Each row of a before or after table is a point. One or more steps were done to the points. Then noise was added and the rows were shuffled. The steps act on columns, c1 being the first. Write out the steps. A step turns or swaps two columns, mirrors them in a line or flattens them onto one, adds a multiple of one to another, or multiplies or shifts one. Angles are multiples of 10 degrees, from the lower column toward the higher: turns from -170 to 170, lines from 10 to 170 but not 90. Use the fewest steps. Two steps may share a column if one is a turn and the other turns, adds or multiplies; they go together, in the order done. Otherwise the lowest column goes first.

Before (12 x 2):
[[ 6.9  1.0]
 [-8.3  3.4]
 [-9.8 -0.4]
 [ 2.5  2.2]
 [ 4.5 -2.7]
 [-5.7 -2.1]
 [ 1.4  4.1]
 [ 4.5 -2.7]
 [ 2.8  0.0]
 [-4.1  1.9]
 [-3.2  2.9]
 [ 0.2  2.1]]
After, 12 rows:
[[ 4.6 -0.4]
 [ 1.5  4.7]
 [-4.0 -0.1]
 [-5.7 -5.0]
 [ 4.4 -0.4]
 [ 2.5  3.6]
 [-9.7 -5.3]
 [ 6.9  4.5]
 [ 2.9  1.4]
 [-3.3  1.4]
 [-8.3 -0.7]
 [ 0.3  2.1]]
Steps: add 0.5 times c1 to c2

Before (9 x 6):
[[ 7.2 -8.8  2.9  4.0 -1.4 -1.5]
 [ 1.5  8.7 -6.2 -0.7  3.0 -1.2]
 [-0.1  2.8  2.2  6.8  3.8  0.6]
 [ 1.9 -1.3 -3.2  2.4 -1.7  6.8]
 [-2.4  5.1  2.9  6.2  4.1  0.0]
 [-3.5  4.8  4.4 -1.1  7.6 -1.9]
 [-1.7 -3.0  6.2 -4.0  4.7 -1.0]
 [-3.4  2.5  2.5  3.0  0.2 -5.6]
 [ 5.7  0.6  7.0 -2.2 -8.0  3.7]]
After (9 x 6):
[[-2.8 -1.3  1.1  5.9  2.0 -2.4]
 [ 8.1 -4.4  3.1  7.2  1.4 -5.1]
 [-0.1 -1.3 -0.5 -0.4  7.9 -1.9]
 [-1.7  1.4 -4.2  2.0  7.5  1.7]
 [ 2.1  3.2 -5.6  2.9 -3.9  3.6]
 [-0.7  2.4 -1.3  8.8  4.6  2.7]
 [ 3.2  3.1 -0.3  5.7 -3.1  3.6]
 [ 6.5  2.0  9.8  1.1  2.7  3.1]
 [ 1.4  1.3 -1.9  9.7  4.9  2.0]]
Steps: shift c1 by 1.0; flatten c2 and c6 onto the line at 50 degrees; turn c3 and c5 by 60 degrees; shift c4 by 3.0

Before (12 x 11):
[[  3.4  -5.8  -3.4   2.0   2.9  -2.4  -3.2  -2.6  -1.5  -3.7   3.6]
 [  3.7   0.4   0.5  -0.2   2.5   2.6   3.7  -3.3  -0.3  -2.1  -2.5]
 [ -1.1   2.8  -4.6  -1.3  -1.8   1.8  -0.7   8.5  -1.5 -14.3  -2.2]
 [  2.0   4.1  -5.9  -0.2   3.4  -5.5   1.3  -2.0   5.4  -1.0  -1.3]
 [  3.2   1.7   5.0  -1.7   0.0  -5.3   0.5  -1.7  -1.5  -2.9   0.4]
 [ -1.4  -1.0   3.4  10.4  -3.6  -2.8   0.3  -0.9  -1.8  -4.3  -2.6]
 [  0.3   4.8   0.8   4.0   3.5   0.3   1.5   0.8  -0.9  -7.0   4.1]
 [  2.2   4.7   2.2   4.8  -7.8   0.0   0.1  11.4  -3.7  -2.0  -1.5]
 [ -5.3  -1.0  -4.8  -1.3  -0.6  -2.6  -0.8  -4.4  -2.8  -1.1   5.6]
 [ -0.4   0.6   5.9   3.5   4.5  -2.0   0.4   3.2  -1.3   0.0  -3.6]
 [  0.6  -2.2   0.7  -1.1   4.3  -3.0   9.9   0.6  -3.6  -5.0   3.0]
 [ -9.0   4.4  -4.1  -0.2  -6.9  -0.3   3.9   2.9  21.0  -1.2   5.8]]
After:
[[  1.1   1.4   0.7   4.7  -2.9   0.5   1.8  -1.2  -1.6 -12.9   4.2]
 [ -0.7   0.2  -4.4  -0.7  -4.2  -1.2  -4.1   2.0  -1.6  -8.7   4.5]
 [  2.6   0.3  -2.2  -0.1  -3.0   1.7   4.4   2.8   0.1   1.3  -2.5]
 [  0.4  -0.8  -1.0  -2.1  -4.3  -1.0  10.4  -2.5  -4.1  -9.6   3.0]
 [  2.0   3.0   3.4   9.6   3.3  -1.3   0.5   1.6  -2.0  -0.7  -3.2]
 [ -6.8  -0.8   1.8  -1.9  -1.0  -1.3  -0.4   4.2  -2.7  -9.9   6.0]
 [ -8.5   0.6   5.2   1.4   7.8   0.0   3.8  -1.5  20.8  -9.8   5.5]
 [  4.6   1.4   3.7   3.7  -4.2  -1.3   0.7  -3.7  -1.8   5.7  -2.8]
 [  3.2   2.3  -0.7   5.6   9.7   0.4   0.6 -10.2  -3.6   0.6  -2.3]
 [ -4.1   1.0  -4.7   1.3  -3.2  -1.5   1.4   0.9   5.3   2.2  -0.7]
 [  6.3  -0.5   0.3  -1.2  -0.2  -2.3   0.3   1.9  -2.2  -3.3   0.4]
 [ -4.7  -0.1  -1.6   0.9   3.4   0.5  -0.9  -8.3  -1.9 -10.9  -2.1]]
Steps: turn c1 and c3 by -60 degrees; flatten c2 and c4 onto the line at 70 degrees; turn c5 and c8 by -170 degrees; multiply c6 by 0.4; add -1.5 times c11 to c10

Before:
[[ -1.2  -3.9   2.6  -1.0   5.1   0.7  -3.9  -5.9   2.2  -8.4  -4.5   5.6
   -3.6   3.2   4.1   1.4  -3.6  -2.2]
 [ -0.3   4.4   8.0   2.0  -5.0  -2.5   0.2  -5.0  -3.8  -7.6   5.7  -0.1
   -4.2   1.0  -4.1  -3.4   3.0  -4.9]
 [ -3.4  -1.2   2.7   0.0   3.6   3.7   0.9  -3.9  -2.6  -2.7  -7.9  -6.0
    4.9   1.5   4.5  -5.2  -1.6   0.1]
 [ -3.9   3.8   3.2  -2.6   0.1   5.4  -2.9   2.6   2.6   5.1  -5.6  -0.9
   -0.7  -1.4  -4.8   5.3  -4.1   2.8]
 [  5.9  -5.1  -1.5  -3.0   8.8  -5.6  -5.9  -3.7   2.9  -0.6  -5.4  -5.0
    0.7  -3.3   0.7   0.4 -11.0   1.0]
 [ -2.2   4.9  -3.6  -2.7   3.5  -2.4  -1.5   5.4   2.7  -6.9   5.7  -3.2
   -1.4  -6.7  -2.5  -6.4   2.4   2.4]
 [  8.1   0.0  -1.8  -1.1   2.0  -2.7   3.6   3.3   4.3   1.2   2.0   3.4
   -0.4  -5.1   5.8   3.7   0.3  -4.1]
 [  3.3   0.7   4.9  -5.6  -4.4  -5.1   4.4   2.2   1.5  -0.7   2.0   5.3
   -0.2   0.0  -1.7   0.1  -0.6   4.0]
 [  4.8   3.5   1.6   7.0   5.1  -3.6   3.2   6.8  -0.3   0.3  -6.6  -4.5
   -2.6  -0.1  -4.9  -5.0  -4.3   3.5]
 [ -0.5  -4.5  -0.9  -2.0  -4.9   3.1   1.8   6.8  -3.2  -0.3   0.4   2.9
   -1.4  -7.1  -4.3  -5.5  -1.3  -3.2]
 [  3.3  -2.0   8.3   5.0   6.9   5.7   0.1  -1.2  -5.8  -1.0   3.6  -5.0
    1.8  -1.0   4.6   5.0 -10.2   4.7]]
After, 11 rows:
[[  1.2  -0.6   4.7  -5.7  -4.8  -4.9   4.4   1.9   4.3  -3.9   5.2  -2.9
   -1.0   0.2  -1.8  -0.2   0.6  -0.1]
 [  8.5   3.3  -1.8  -2.4   9.0  -5.4  -5.4  -3.6   8.6  -1.0  -7.6   0.3
    3.6  -3.2   0.4   1.0  -6.9  -0.2]
 [  4.3  -1.0   1.5   7.2   5.2  -3.9   3.3   6.8  -1.1  -3.9  -7.7  -0.6
   -4.4  -0.1  -1.6  -4.6  -1.8   0.7]
 [  1.7   5.5   2.3  -1.3   4.7   1.1  -3.9  -5.6   6.6   1.7   0.2  -7.4
    0.0   3.2   3.3   1.5  -2.8  -8.3]
 [ -2.1  -2.9  -4.0  -2.8   3.8  -2.8  -1.4   5.3   8.2  -2.2   2.6   6.2
   -4.0  -6.5   2.4  -6.4   1.1  -6.6]
 [ -1.7  -0.2   8.2   1.9  -5.1  -2.1   0.2  -4.9 -11.5   4.8   4.2   3.9
   -6.1   0.8  -1.9  -3.5   2.2  -7.4]
 [  0.4  -2.2   2.8   0.0   3.6   3.7   0.3  -3.8  -8.2  -0.4  -9.6  -0.3
    4.5   2.0   8.2  -5.3  -2.0  -3.4]
 [  0.1   4.3  -0.7  -2.0  -4.8   3.4   1.7   6.6  -9.7   3.4   1.9  -2.2
    2.2  -7.3   0.0  -5.5  -1.2  -0.1]
 [  7.9   0.5   8.1   4.5   6.7   5.4  -0.1  -1.0 -17.2  -4.6  -0.3   5.8
    3.0  -1.3   1.4   5.1  -6.7  -0.7]
 [  2.1   0.5  -2.0  -0.9   1.8  -2.4   3.2   3.3  13.2   4.3   3.4  -1.1
   -0.4  -4.9   2.9   4.0   2.2   1.5]
 [  1.3  -2.3   3.5  -2.3   0.1   5.4  -2.8   2.8   8.0  -2.7  -4.8  -2.9
   -2.7  -1.5  -8.5   5.6  -3.9   5.3]]
Steps: multiply c1 by 0.4; turn c1 and c17 by 40 degrees; mirror c2 and c13 in the line at 110 degrees; multiply c9 by 3; turn c10 and c18 by 90 degrees; mirror c11 and c12 in the line at 20 degrees; add -0.7 times c16 to c15
